Each row of a before or after table is a point. One or more steps were done to the points. Then noise was added and the rows were shuffled. The steps act on how far a point lies along the listed directions, d1 being the first. Write out the steps. A step turns or swaps two directions, mirrors them in a line or flattens them onto one, adds a multiple of one to another, or multiplies one. Angles are multiples of 10 degrees, from the lower direction toward the higher: turns from -170 to 170, lines from 10 to 170 but not 90. Use the fewest steps. Two steps may share a direction if one is a turn and the other turns, adds or multiplies; they go together, in the order done. Otherwise the lowest direction goes first.
In the rows, zero is written as 128.

Directions:
(1): [121 183 125]
(2): [ 73 120 121]
Before (13 x 3):
[[ 86 113 111]
 [207 130 141]
 [ 82 117 123]
 [147 101 123]
 [166 102 139]
 [192 115 126]
 [103 152 143]
 [142 184 134]
 [133  89 130]
 [ 91 101 129]
 [177 157 120]
 [ 88  98 133]
 [107  46 142]]
After (13 x 3):
[[164 183 120]
 [153 204 131]
 [123  80 131]
 [ 96 116 144]
 [118 183 111]
 [197  82 151]
 [128  81 118]
 [140  85 137]
 [167 120 131]
 [166 155 136]
 [159 135 123]
 [ 79 162 127]
 [141  81 141]]
Steps: turn d1 and d2 by 70 degrees

Directions:
(1): [138 124 179 165]
(2): [ 97  72 125 135]
(3): [175 107  99 153]
Before (8 x 4):
[[165 180 119 126]
 [120  76 153 142]
 [ 60 125 159 148]
 [132 116  87 105]
 [160 121 136 158]
 [179 144  67  92]
 [172 173 142 151]
 [164 129  96 114]]
After (8 x 4):
[[ 71  94 145 160]
 [180 133  97 149]
 [183 137 126 167]
 [156 155 108 105]
 [148 156 153 142]
 [173 159  75  85]
 [123 147 103  93]
 [102 134 181 116]]
Steps: mirror d2 and d3 in the line at 140 degrees

Directions:
(1): [110 142 123 138  69 174]
(2): [130 131 135  95 168 187]
(3): [111 192 139 161 152 126]
(4): [ 94 149  79  85 127 110]
(5): [101  96  88 173 152 144]
Before (12 x 6):
[[121 145 108 143  94  96]
 [ 93 137  78 120 101 103]
 [120 147 107 147 217 142]
 [139 131 123 116 189 170]
 [105 181 139 177 143 143]
 [134 104 110 131 171 131]
 [131  80 104 133 150 142]
 [109 119 115 158  86 119]
 [125  95 126 142 190 156]
 [124 117 130 209 242 145]
 [ 97 137  95 171  47  81]
 [135 174 151 177 145  80]]
After (12 x 6):
[[123 148 124 121  95 157]
 [101 154  98 124 103 152]
 [143 131 128 115 114 165]
 [109 112 107 156 133 120]
 [120 156 142 188 142 131]
 [109 125 120 110  87 174]
 [137  84 134 112  28 210]
 [114 115 113 190 137 105]
 [172  85 158 122  91 128]
 [150  64 148 155 120 151]
 [135 130 128 157 131 115]
 [152 122 155 137  79 189]]
Steps: mirror d1 and d5 in the line at 60 degrees; multiply d2 by 0.4; turn d3 and d4 by -120 degrees

Directions:
(1): [127 134  90 164 113  94  78 168]
(2): [ 62 156 100 101 151  99 134 112]
(3): [148  96  93 148 191 132 116  95]
Before (9 x 8):
[[113 145 123 127  89 116 105 153]
 [ 77 159  95 132 133  87 115 141]
 [129 112 118 111 154 136 137 103]
 [127 142 122 112 124 124 139 120]
 [118 134 100 120 170 126 134 103]
 [174  89 116 146 141 135 130 117]
 [113 141 108 143  92 101  92 155]
 [ 69 142  85 115 168 101 116 112]
 [113 146 124 121  97 124 115 159]]
After (9 x 8):
[[113 150 101 143  88 103  85 184]
 [174  90 117 144 142 137 132 117]
 [ 76 165  58 169 117  52  66 181]
 [119 133 110 111 173 134 146  92]
 [ 69 144  70 129 162  87  96 127]
 [113 150  56 193  73  54  24 211]
 [113 151  92 157  77  89  64 186]
 [129 107 141  89 162 156 166  79]
 [126 142 132 103 128 132 150 110]]
Steps: multiply d1 by 3

Directions:
(1): [122  81 137 193 172 164 133 118 152 134  98]
(2): [ 80 163 108 148 156 141 129  70  95 132 169]
(3): [175 196  95 180 122 119 132 132 144 132 109]
(4): [106 156 138 101 164 124 122 135 213 145 150]
Before (10 x 11):
[[131 155 130 119 113 108 131 122 142 151 133]
 [124  70 149  89  92 111 125 167 117 129 112]
 [ 77 151 150   7 122  88 111 125  97 129 195]
 [122 136 122  58 107 115 115 134  92 119 155]
 [108 107 131 111 134 129 117 112 138 105 121]
 [162 183 112 122  93 114 133 128  98 118 129]
 [141  70 146 111  90 138 120 143  70 115 110]
 [ 95 148 130  65 117 105 111 125 126 130 173]
 [126 164 109 143 151 128 125 130 142 125 134]
 [108 158 116 123 121 146 133 116 124 128 155]]
After (10 x 11):
[[142 138 114 135 127 120 119 127 153 108 104]
 [165 164 110 102 105 117 121 149 115 122 129]
 [114 129 139 109 120 113 132 116 138 149 140]
 [128 113 136 102 109 144 131 151 142 127 129]
 [188 190 126  82 100  75 117 184 161 132 115]
 [147 156 122  96 109  98 113 159 158 131 134]
 [110 124 142  92 108 131 132 114  82 116 148]
 [106 111 136 105 148 134 121 137 135 122 140]
 [148 187  89 178 110 112 131 122 112 135 119]
 [169 155 102 177 100 134 128 120  73 124 105]]
Steps: multiply d1 by 0.7; turn d2 and d3 by -150 degrees

Directions:
(1): [136 107  98 107  96 148 169 158  49 143 127 135]
(2): [180 196 129 115 115 118 128 156 140 154 152 178]
(3): [ 76 156 168  98 179 123 127 121  88 158 162 130]
(4): [125 145 117 108 108 189 100 139 151 181 127  71]
(5): [105  98 155 168  82 116  69 157 114 150 156 152]
Before (9 x 12):
[[ 94 121 115 113 140 182 124 140 157 153 119  60]
 [123 135 128 110 188 141 147  89 138 109 111  64]
 [104 160 176 137 145  95 106 123 142 128 167 157]
 [ 87 148 161 134 184  70 131 122 137 138 162 160]
 [144  93 105 116  65 190 127 148 116 131 102  83]
 [119 104 120 125  77 166  86 163 140 160 142 106]
 [149  64  87 164  72 125 120 142  76 117 117 111]
 [168 159 164 170  80 122  81 158 180 163 154 209]
 [165 172  95  79 148 121 177 150  57 138 127 167]]
After (9 x 12):
[[ 86  98 119 126 150 159 134 128 148 125 113  73]
 [126  78 112 118  80 174 144 142  86 117 107  95]
 [114 163 171 144 139  99  99 123 161 128 162 154]
 [102 165 157 136 174  83 114 126 169 150 160 149]
 [104  77 127 135  90 143 100 153 120 133 138 119]
 [130 138 124 113 182 145 143  90 150 110 108  61]
 [143  79  90 146  75 138 121 152  60 142 128 106]
 [164 132 159 182  81 104  98 152 164 134 145 221]
 [151 178 109  76 166 113 172 144  56 139 134 170]]
Steps: turn d1 and d3 by 20 degrees; flatten d2 and d4 onto the line at 150 degrees

Directions:
(1): [153 106 171 158 134 108 105 109 100 180  64  99 111 153]
(2): [142  88 177  82 172 117 103 134 103 139 169 179 145 140]
(3): [130 180 183  98  63 151 148 128 139 154 131 139 154 162]
(4): [108 166 182 177 171 161 138 114 131 142 167 118 103  88]
(5): [116 168 111  96 150 147  96 180  82 156 109  96 164  93]
Before (14 x 14):
[[144  79 165 132 139 127 121 102 138 134 148 168  81 172]
 [124 124  94  90 141 119  98 157  71 170  77  98 141 110]
 [180  73 118  58 101  88 101 119 124 158  84 187 168 200]
 [133 177 175  67  99 135 124 146 100 179 146 146 166 140]
 [151 133 187 117  92 104 132 130 109 170  93 102 126 199]
 [129 172 173 188 138 130 106  95  84 197  73  50 103 113]
 [143 139 158  55  76 134 144 109 157 120 186 201 143 159]
 [105 151  97 138 143 129 131 135 121  94 142 102 129  96]
 [127 115 195 114 116 132 119 131 109 165  90 119 127 116]
 [165   8 126 115 185  61  71 109 102 147  74 144  84 140]
 [144 112 154 138 121 115 160  97 112 139 110 131 114 149]
 [121 156 137  64 106 131  96 156 115 136 142 162 184 131]
 [109 104 144 117 133 137 136 117 137 125 161 170 125 155]
 [110 157  74 131 129 143 141 160 133 110 141 139 119  99]]
After (14 x 14):
[[101 101  95 152 139 135 142 111 141 109 140 139 105 134]
 [126 155 113  80  98 133 111 154  80 187  75  94 154 130]
 [120 167 115  98 110 149 136 161 134 121 159 158 134 116]
 [156  67 154 130 165  81 104 135  96 144 106 110 107 171]
 [129  94  83 117 201  96  92 144  88 139 135 130 128  86]
 [132  87 108 183 124 126 133 100 156 120 118 127  59 150]
 [137 135 210 157 176 118  82 101  66 205 106  94 119 129]
 [115 121  73 109 150 115  88 154 111 109 127 139 152  97]
 [126  88 154 140 156 118 107 133 104 144  85 110 110  91]
 [167  88  59 104  89  90 108 117 142 140  50 147 142 176]
 [138 141 111 158  27 108 133  96 157 156   7  65  83 159]
 [147 104 146 139 131 109 155  94 106 134 109 132 110 137]
 [137  69  58 114 162 102 124 104 148  79 171 171  98 104]
 [111 167 144 112 120 137 135 138 123 110 155 119 147 119]]
Steps: turn d2 and d3 by -130 degrees; add -0.5 times d4 to d3

Directions:
(1): [ 81 113 127 129 116 128 126 100  41 112 151 100 162 128 133 125  59 148
 106  91]
(2): [117 162 122 130 114 175 154  78 176 170 179 113 160 159  79 126 128 169
 152 113]
(3): [156 130 152 157 166 144  92  95 109 125 154  97 159  67 104 116 121  94
 160 197]
(4): [126 160 129 185  55 126 130 102 154  92 103 176 162 106 130 176 104 111
 106 144]
Before (14 x 20):
[[127 137 136 110 146 130 150 112 130 152 147 110 121 151 109 122 140 143
  147 123]
 [140 110 145 143 151 116 112 126 118 108 118 119 110  97 131 134 140 103
  128 153]
 [142 141 101  90 131 125 163 147 189 180 128 126  95 179 112 118 163 153
  134 102]
 [175 105 146  97 179  98 112 170 173 116  96 140  89 100 143 113 179  98
  137 160]
 [143 113 122 128 132 104 123 140 113 118 107 135 116 129 156 134 131 110
  113 128]
 [ 90  97 116 111 128 111 141 143  38 107 126 124 123 136 152 114  84 135
   86 100]
 [118 102 128 105 145 120 129 137  94 141 136 121 105 139 154 110 116 135
  117 120]
 [125 109 128 161 107  97 113 134 100  95 106 151 131 102 152 145 106 108
  104 139]
 [133 125 123 109 116 113 138 176 155 136 121 147 122 153 120 123 141 130
  132 123]
 [139 142 123 117 122 121 129 137 150 106 102 156 118 111 148 147 141 118
  118 147]
 [140 123 134 124 151 127 142 148 144 149 134 110 104 131 129 109 158 127
  143 114]
 [ 99  84 124  46 192 134 122 141  87 157 166  70 100 170 134  71 135 171
  154  83]
 [143 145 144 134 154 154 120 110 114 146 157  96 138  82  97 106 118 122
  149 152]
 [130 110 117  99 132  98 135 147 119 134 109 134 105 154 150 125 140 132
  110 117]]
After (14 x 20):
[[157  83 150  89 203  92  93 162 103 110 112 107 100  83 148  97 146  96
  134 155]
 [127 109 119 113 137 109 134 133 101 132 124 117 117 151 151 121 121 133
  115 101]
 [145 119 135 124 143 117 142 154 149 141 119 123  96 132 140 118 161 123
  138 118]
 [103 105 129 148 128 114 117 114  65 116 146 108 148 116 134 125  81 136
  117 117]
 [103 109 101  74 113 100 164 166 133 142 103 145  88 206 161 127 138 167
   93  65]
 [145 146 138 124 131 123 152 120 162 143 125 137 112 145 113 136 159 127
  144 140]
 [129 134  75  79  77  81 185 204 211 151  57 188  51 216 164 151 177 161
   85  51]
 [192 152 170 178 186 170  79  77 118 139 175  73 168  10  68 100 127  72
  182 245]
 [112 120 122  97 134 137 150 129 134 164 150 124 103 169 139 112 131 159
  121 108]
 [122 127 114  56 156 156 153 146 210 183 154 115  86 204 113  93 191 185
  163  85]
 [143 103 163 145 185 131  91  96  80 115 150  81 133  66 112 112 122  96
  151 180]
 [113 112 108  90  91  94 154 202 150 129  96 161 101 185 143 131 139 145
  106  77]
 [117 123 120 102 130 111 130 142 104 102 106 139 120 122 160 141 116 127
  103 126]
 [ 75 123  96  84 118 147 184 125 104 160 161 121 123 199 121 110 109 196
  102  52]]
Steps: turn d2 and d4 by 40 degrees; turn d1 and d2 by 60 degrees; multiply d3 by 3
